Each row of a before or after table is a point. The points were changed in one or more steps. Then noise was added and the rows were shuffled. The steps act on columns, c1 being the first. Name the steps. A step turns or swaps two columns, mirrors them in a line or flattens them onto one, adds a multiple of one to another, or multiplies or shifts one. Angles are multiples of 10 degrees, from the lower column toward the higher: turns from -170 to 170, lines from 10 to 170 but not 90. Use the fewest steps. Two steps may share a column if one is a turn and the other turns, adds or multiplies; they go together, in the order done. Otherwise the lowest column goes first.
In the rows, 128 means zero.

Before (8 x 3)
95 121 127

136 68 146

82 85 130

134 103 185

103 130 165

125 135 139

77 156 134

121 119 134
After (8 x 3)
110 113 156

108 42 167

130 110 137

135 142 136

181 78 151

149 133 168

108 184 175

147 7 131
Steps: turn c1 and c3 by -60 degrees; multiply c2 by 2

Before (8 x 6)
152 119 71 168 99 130

162 101 76 99 178 86

144 90 121 236 143 126

120 121 84 146 122 86

113 140 142 127 101 93

77 89 143 141 204 120

146 61 79 182 78 86

151 98 139 186 109 172
After (8 x 6)
162 91 25 100 177 85

76 77 158 140 205 118

118 119 39 145 121 88

113 145 157 128 103 94

151 88 148 186 109 173

147 40 28 183 80 87

144 77 115 238 141 126

153 115 14 169 99 130
Steps: multiply c2 by 1.3; multiply c3 by 2

Before (14 x 9)
118 116 169 156 94 118 149 80 167

143 166 155 162 100 79 127 120 136

68 157 107 110 98 187 63 90 165

124 129 149 101 126 105 168 105 143

149 124 62 113 111 111 33 87 100

171 114 147 132 134 81 153 103 163

132 72 98 188 183 100 59 91 112

167 90 180 93 127 130 62 155 109

115 83 165 109 68 117 142 139 155

166 127 145 116 174 102 111 152 157

132 154 86 114 165 141 150 168 120

167 168 98 104 196 116 112 159 110

158 105 84 143 137 140 119 154 135

136 122 146 171 104 139 122 68 139
After (14 x 9)
82 125 146 116 173 125 157 176 108

106 72 100 186 185 147 110 54 61

64 116 148 132 137 136 166 78 153

133 155 88 114 165 113 114 206 150

92 171 100 103 199 111 110 194 112

99 90 181 91 126 102 111 184 65

129 112 171 157 94 142 168 31 147

212 156 107 113 97 122 168 50 62

132 81 168 109 67 146 157 152 141

99 121 62 115 111 130 99 48 32

112 106 84 142 138 98 135 183 117

87 168 155 162 102 156 137 111 128

118 127 148 102 128 149 142 81 169

130 123 147 173 104 114 139 10 122
Steps: turn c1 and c6 by -140 degrees; swap c7 and c9; multiply c8 by 2

Before (10 x 14)
162 199 110 88 138 56 100 87 178 137 93 184 49 128

176 115 145 119 152 168 187 88 101 115 200 141 153 143

84 76 199 74 49 81 105 160 110 76 185 134 79 150

130 174 80 123 95 153 92 164 175 92 167 135 157 97

136 109 77 50 92 143 113 144 134 137 153 185 131 86

90 199 126 74 136 49 222 187 83 92 163 157 51 127

112 143 204 128 77 81 98 115 153 146 100 64 30 87

47 200 191 94 156 167 95 182 124 166 84 120 83 73

154 180 75 150 130 151 179 102 166 138 77 194 146 135

83 151 101 121 170 142 211 74 103 142 153 119 153 155
After (10 x 14)
48 73 41 68 77 60 105 173 106 152 182 101 74 150

134 195 91 75 94 32 214 163 84 134 159 156 53 132

141 202 123 87 162 65 96 60 182 73 94 164 50 133

173 149 161 114 84 142 209 63 107 129 153 134 151 157

133 183 131 162 152 170 178 87 169 61 79 193 147 135

157 198 109 97 48 177 91 167 120 114 76 59 82 77

102 166 136 123 135 144 94 154 177 146 167 185 156 92

155 118 100 119 184 150 185 84 97 122 201 126 155 143

91 106 138 45 137 135 112 146 131 84 143 179 130 89

84 138 123 122 113 84 100 109 148 164 97 34 30 83
Steps: swap c1 and c5; add -0.3 times c2 to c8; turn c10 and c12 by 130 degrees; turn c3 and c12 by -130 degrees; add -0.3 times c11 to c6

Before (13 x 20)
147 111 112 127 166 121 90 131 51 114 100 109 122 129 143 153 124 137
 148 150

117 98 103 94 152 76 98 121 151 116 150 100 150 135 140 112 108 124 149
 135

113 95 108 171 152 102 139 138 157 121 144 194 116 121 129 132 157 115
 151 80

107 114 105 114 135 119 186 131 152 118 153 98 119 109 120 183 150 92
 138 135

107 108 129 120 152 128 180 132 142 102 148 133 117 133 133 124 156 74
 109 148

118 116 189 168 166 125 105 125 146 112 125 111 134 131 111 140 104 128
 118 154

139 79 143 85 128 117 128 123 94 110 126 128 221 87 129 167 132 134 126
 137

104 111 119 101 108 110 154 138 154 104 146 210 120 96 103 145 107 136
 121 146

135 111 124 87 153 112 136 148 86 166 132 117 120 125 125 107 159 142
 135 116

136 100 123 89 154 118 92 121 137 163 97 178 125 113 114 110 137 112 136
 142

90 116 116 136 166 128 97 126 143 199 142 215 165 111 121 111 140 143 99
 133

102 89 105 249 156 108 107 138 127 184 135 113 176 110 114 148 34 56 130
 126

186 73 103 164 156 99 126 130 128 147 120 123 123 133 112 135 160 108
 120 156
After (13 x 20)
185 75 145 168 157 97 129 131 128 148 110 132 124 132 113 136 159 108
 122 157

100 89 127 253 154 108 108 117 127 182 106 144 175 110 113 145 34 58 131
 128

144 111 160 126 163 120 84 142 53 111 123 143 126 130 146 155 123 134
 146 146

113 97 119 169 155 102 138 76 157 120 102 93 100 119 127 135 158 116 151
 79

88 116 119 139 167 130 96 55 145 197 115 71 144 113 121 111 140 142 99
 133

108 107 109 118 156 126 181 127 143 102 124 127 116 135 133 124 157 72
 111 146

133 114 128 88 155 114 140 128 87 166 122 149 119 124 126 110 160 145
 136 114

122 119 110 168 168 123 104 139 147 114 187 138 139 131 110 142 103 125
 117 155

104 111 119 100 112 111 155 66 152 103 111 82 95 99 100 145 107 133 122
 149

135 100 159 91 153 122 92 99 135 164 133 92 114 111 111 112 136 112 139
 143

111 117 114 114 136 119 188 150 150 122 100 151 127 112 120 182 149 89
 135 136

118 99 118 96 154 76 94 144 154 117 100 140 157 134 136 111 107 126 147
 134

141 78 121 87 129 118 127 97 95 108 143 125 217 85 128 163 134 132 125
 136
Steps: turn c3 and c11 by 110 degrees; turn c8 and c12 by 130 degrees; turn c8 and c13 by 20 degrees

Before (12 x 32)
120 120 198 125 109 55 104 112 166 120 106 140 164 166 209 168 135 166
 53 162 111 107 47 16 53 134 155 159 147 68 84 96

133 166 131 132 93 217 102 108 99 123 67 144 176 132 213 117 124 113 115
 105 129 114 90 107 126 99 170 91 208 78 196 149

88 90 115 204 123 212 105 90 71 149 171 131 118 189 228 104 79 128 143
 32 69 136 91 76 85 160 134 87 142 129 128 204

106 138 60 243 41 150 80 184 105 129 151 110 187 83 188 110 88 145 94 95
 178 161 133 84 91 133 104 77 95 76 109 48

59 123 199 169 97 102 162 181 124 151 7 77 70 163 86 155 159 130 117 136
 196 241 98 128 186 105 129 132 74 110 160 165

59 163 141 106 59 125 124 158 147 109 109 128 203 159 186 195 173 126
 114 121 126 110 67 63 56 151 144 141 109 131 143 111

123 96 90 93 120 128 165 102 164 79 83 117 194 116 165 106 106 243 94
 176 135 83 87 60 99 127 188 127 49 171 133 142

167 183 92 119 121 145 152 176 149 149 95 107 74 143 192 152 119 102 54
 98 97 99 80 144 208 92 113 131 121 127 184 199

115 106 174 159 215 123 172 97 113 188 104 88 183 177 181 107 110 143
 189 117 193 109 124 139 94 70 128 126 167 175 143 114

84 150 56 158 102 104 79 184 158 21 160 36 154 189 139 147 218 175 103
 175 151 93 78 58 131 122 150 109 132 90 137 109

92 128 127 131 111 168 190 111 174 116 94 65 120 172 93 150 114 133 133
 220 126 138 71 127 68 123 98 121 106 113 124 145

101 141 189 129 110 136 122 106 102 134 104 115 136 168 187 155 135 157
 189 106 102 40 101 99 90 99 98 95 125 149 119 198
After (12 x 32)
136 69 132 131 92 213 103 108 98 142 70 123 173 137 212 117 122 113 117
 107 115 115 85 159 128 102 166 95 207 74 198 150

90 153 116 204 127 211 103 93 67 132 169 150 121 183 232 103 80 131 142
 33 199 136 90 115 83 158 179 87 140 129 128 204

95 124 128 133 110 168 189 113 176 63 95 114 117 173 94 150 114 134 131
 223 135 136 71 98 67 125 116 122 108 116 121 146

122 181 92 92 121 123 165 100 163 116 84 80 195 115 164 108 105 244 93
 175 134 84 86 159 104 127 212 124 50 170 130 143

116 196 174 158 215 123 173 99 115 87 107 187 185 176 181 107 108 144
 189 121 75 113 124 133 95 68 119 124 168 174 142 115

107 137 57 244 41 151 76 188 104 109 155 128 192 82 186 112 88 143 94 93
 77 161 135 93 94 135 163 76 93 72 106 48

167 26 90 120 123 145 152 175 148 108 95 148 76 140 193 149 120 102 56
 96 134 101 77 120 210 94 109 132 121 131 184 199

90 104 54 156 100 103 77 182 158 34 164 22 156 186 138 147 217 172 106
 175 97 92 80 127 137 122 197 106 130 87 138 107

99 93 187 126 111 135 121 106 104 114 102 134 137 165 188 154 137 156
 193 108 145 41 102 93 90 98 144 95 122 150 119 197

56 172 197 167 98 101 167 181 125 76 7 152 70 164 85 153 157 131 120 136
 67 242 98 125 189 102 129 131 73 110 158 164

120 132 198 124 112 55 108 111 169 139 108 124 163 165 206 169 135 166
 54 161 148 107 47 116 49 133 245 160 148 65 85 95

59 75 143 104 57 120 125 155 151 127 111 111 206 159 188 196 172 126 108
 120 119 107 67 118 50 153 195 141 109 129 140 111
Steps: turn c2 and c21 by -160 degrees; multiply c2 by 1.6; swap c10 and c12; turn c24 and c27 by -70 degrees
